Each row of a before or after table is a point. One or more steps were done to the points. Then noise was added and the rows were shuffled. The steps act on columns, c1 being the first. Write out the steps. A step turns or swaps two columns, mirrors them in a line or flattens them onto one, adds a multiple of one to another, or multiplies or shifts one. Angles are multiples of 10 degrees, from the lower column toward the higher: turns from -170 to 170, lines from 10 to 170 but not 90. Use the fewest steps. Two steps may share a column if one is a turn and the other turns, adds or multiplies; they go together, in the order done. Otherwise the lowest column goes first.
(in the rows, 128 means zero)

Before:
[[ 66  65  80]
 [174 131 130]
 [ 93 171 126]
 [125 176  83]
 [ 57 106 152]
 [110 184  92]
 [ 66 184 164]
 [129 123 187]]
After (8 x 3):
[[176 130 174]
 [125 133 190]
 [ 60 133  85]
 [111 129  72]
 [ 70 129  14]
 [124 127  80]
 [ 70 126 102]
 [100 123  93]]
Steps: add 1 times c1 to c3; multiply c2 by 0

Before:
[[ 83 129  79 184 161 190]
 [118  98 161  83 149 206]
 [121 116 107 123 151 171]
 [142 166 164 194 135 141]
 [107 132 161 167 168  94]
 [138  43  83 182 159 178]
 [149 161  47  90 161 144]
 [145  43 150 184 103  78]
 [133 102  51  83  84 126]
 [ 41 170 150  96  69 139]]
After:
[[139  96 185 183 161 222]
 [148 163 211  89 137 118]
 [145  33  96 184 162 145]
 [134 106 159  84 190 142]
 [112 112 127 166  95  97]
 [118 153 115  82  67 204]
 [122 144 158 121 122 170]
 [ 41 167  74  93 143 106]
 [ 80 168 185 183 162 176]
 [142 168 106 191 133 112]]
Steps: turn c2 and c6 by -40 degrees; turn c3 and c5 by -140 degrees; add 0.5 times c4 to c5

Before:
[[105 104 141  43  59 184 100 158 117  71 153]
 [130 176 116 105 162 116  96 158 119 152 132]
 [121 186 131 132 215 197 224 164 118  80 135]
 [ 99  87  99 120 189 184 101  25 121 158  82]
 [145 125 111 104 154 176 168  86 197 153 101]
 [ 51  89 139 105 154 162 106 135 129  85  58]
 [153  99 151  62 190  98 101 151 111 108 126]
 [138 126 115 137 131 172 155 146 115 104  89]
 [116 111 243 116 109 146 101 155 147  89  93]
 [122 114 163 147 193   7 109 160 121 169 158]
 [131 103 133 123 111 196 112 169 160 182 131]
 [132 109 126 121 162 196 106 100 172  73 113]]
After (12 x 11):
[[146 103  88 102 157 182 148 109 198 112 103]
 [105 190 150  41  61 189 117 141 117 135 153]
 [120 144  62 125 219 198 205 144 119 199 129]
 [133  83 141 107 164 111  95 145 119 156 138]
 [136 182 142 115 160 198 105 113 176 150 112]
 [120 175 234 116 115 142 180 142 156 129  86]
 [103 126 118 120 188 185  92  83 124  73  81]
 [130  93 140 117 114 196 120 145 156  79 133]
 [ 47 184 153 106 152 163 112 130 135 115  54]
 [148 162 169  54 185 101 124 136 110 109 123]
 [142 147 104 142 132 173 144 134 113 137  90]
 [127  98 173 150 187   4 140 138 119  92 153]]
Steps: turn c2 and c10 by 120 degrees; turn c3 and c7 by 40 degrees; multiply c8 by 0.4

Before, 12 rows:
[[126 126 137 102 155 122 139 138 105 153 111 115 125 123]
 [119 102 122  96 123 105  94 133 102 110 135 131 133  84]
 [156 133 153 121 114 128  87 126 147 132 149 141 157 104]
 [134 116 113 120 126 155  79 182 133 145 146 151 121 118]
 [129 127 131 140 116 122 137 119 156 159 147 152  97 156]
 [108 156 160 114 172 100 110 145  90 107 157 130 102 124]
 [145 156 113 149 167 149  89 171 138 160  94 121 138 104]
 [136 125 129 155 120 108  89 160 133 148 108 115 168 157]
 [149 107 112  99 164 106 106 108 121 156 122  95 149 121]
 [123 161 120 120 108 139 122 122 132 121 137 107 136 124]
 [135 119 115 134 169 166 141 164 145 129  98 133 131 113]
 [182 146 146 160 115 114 110 149 124 123 154 126 143 113]]
After, 12 rows:
[[100 147 146 159 114 113 115 147 115 120 153  82 173 117]
 [143 116 113 121 124 156  83 183 110 144 147 111 108 114]
 [ 89 107 114  99 162 106 113 108 111 159 123 125 192 118]
 [118 127 138 102 156 122 149 137 114 152 111 136 119 122]
 [141 155 161 113 172 100 131 145  86 108 156 145  51 131]
 [124 139 154 121 114 127  84 127 122 132 150  97 214 106]
 [116 159 115 149 166 148  89 172 118 158  94 115 158 109]
 [129 122 114 135 168 166 132 163 150 129  97 117 137 109]
 [148 122 131 140 115 123 121 119 159 158 147 116  35 157]
 [137 109 123  99 122 103 110 134  90 111 135 135 143  79]
 [113 120 128 154 119 105  92 160 114 146 108 128 249 158]
 [113 161 119 121 107 138 119 121 126 120 137 143 152 130]]
Steps: turn c1 and c12 by -120 degrees; turn c2 and c14 by 10 degrees; turn c7 and c9 by 30 degrees; multiply c13 by 3

Before, 11 rows:
[[ 97  65 157 105 203 134 166 142 116 141 117  66  85 177  90  96 158 157
  146  73  81 125 165 171]
 [ 88 111 145 196 137  76 152 140 146 140 151  61 187  97 183 167 188  93
  192 102 182  95 127 124]
 [143 174  84  79 199 114 118 176 142  73 198 144 156 186  70 128 102 100
   98  80 163 113 152 166]
 [164 184 178 149 158 111 144 153  96 114  94 142 119  74  84  53  78  94
  134  99  97 125 120 116]
 [101  61 164  90 168 113 163  87  73 109  90 136 100  99 196 164  99  75
   83 201  82 157 144 159]
 [ 68 174  69 192 166 129 118  80 162  88 132 149 139  76  67  76 149  89
  193 185 200 147  79  82]
 [164  67 173  84  80 185 136 117 168  94  93 107 184 108 104  93  89 157
  173 192 139 155 131  50]
 [142 151  99 174 198 164  54 190 170 135 185 119 179 100  76  65 133 165
  191 180 108 155  58  52]
 [163  74  66 151 140  73  56 163  56 140  78 107  81 186 186 172  88  54
  196 150 136  70  96 107]
 [170 172 160  78 151 167  78 164  73  66 170  98  73  73 158 163 111 162
  125 100 126  75 146  88]
 [168 111 151 166 149 149 150 145 173 195 111 161 163 195 159  83 132 142
   89 143 160 188 144  66]]
After, 11 rows:
[[161  75 139  54  62 131  50 165  53 137  42  59 175 181 188 175 226 173
  146 148 126 103 105 109]
 [177  59 125 173 136 208 167 142 116 146 110  98 123 179  96 100  97 126
  174  67  70 115 151 182]
 [159 170  98 187 170 143  60 156  64  65 208  65 191  76 156 159 123 131
  146  96 131  95 152  77]
 [109 190  61  81 111 158 145 162 102 100  75  94 168  71  82  62 117 141
  137  96 102 111 117 126]
 [103 165 141 142 117 197 107 174 143  76 236 130 120 175  69 128 158 188
   72  78 165 116 158 162]
 [145 180 178  55 120 163 121  78 163  90 125 213  65  74  65  77 183 107
  171 177 200 140  84  81]
 [170  56  80 126 105 161 164  86  75 100  70 170 109 102 201 156 102 188
   89 196  90 139 149 163]
 [ 97 114 162  48  77 143 145 153 152 139 168  95  54  95 181 174 114 110
  215 102 188  80 115 125]
 [ 65  65  76 183 190  75 148 124 173 103  77  73 145 107 113  96 139 134
  161 193 145 149 122  48]
 [ 77 119 118 108 150 150 157 145 164 201  99 123 140 206 163  86  96  84
   96 143 164 178 143  54]
 [ 75 149 163 109 167 195  66 186 168 134 215 103 111 104  72  67 180  67
  173 177 118 176  55  52]]
Steps: add -1 times c1 to c12; turn c1 and c13 by 120 degrees; turn c3 and c17 by -130 degrees; turn c17 and c19 by -30 degrees; turn c4 and c18 by -140 degrees; swap c5 and c6; turn c7 and c22 by -20 degrees; multiply c11 by 1.6
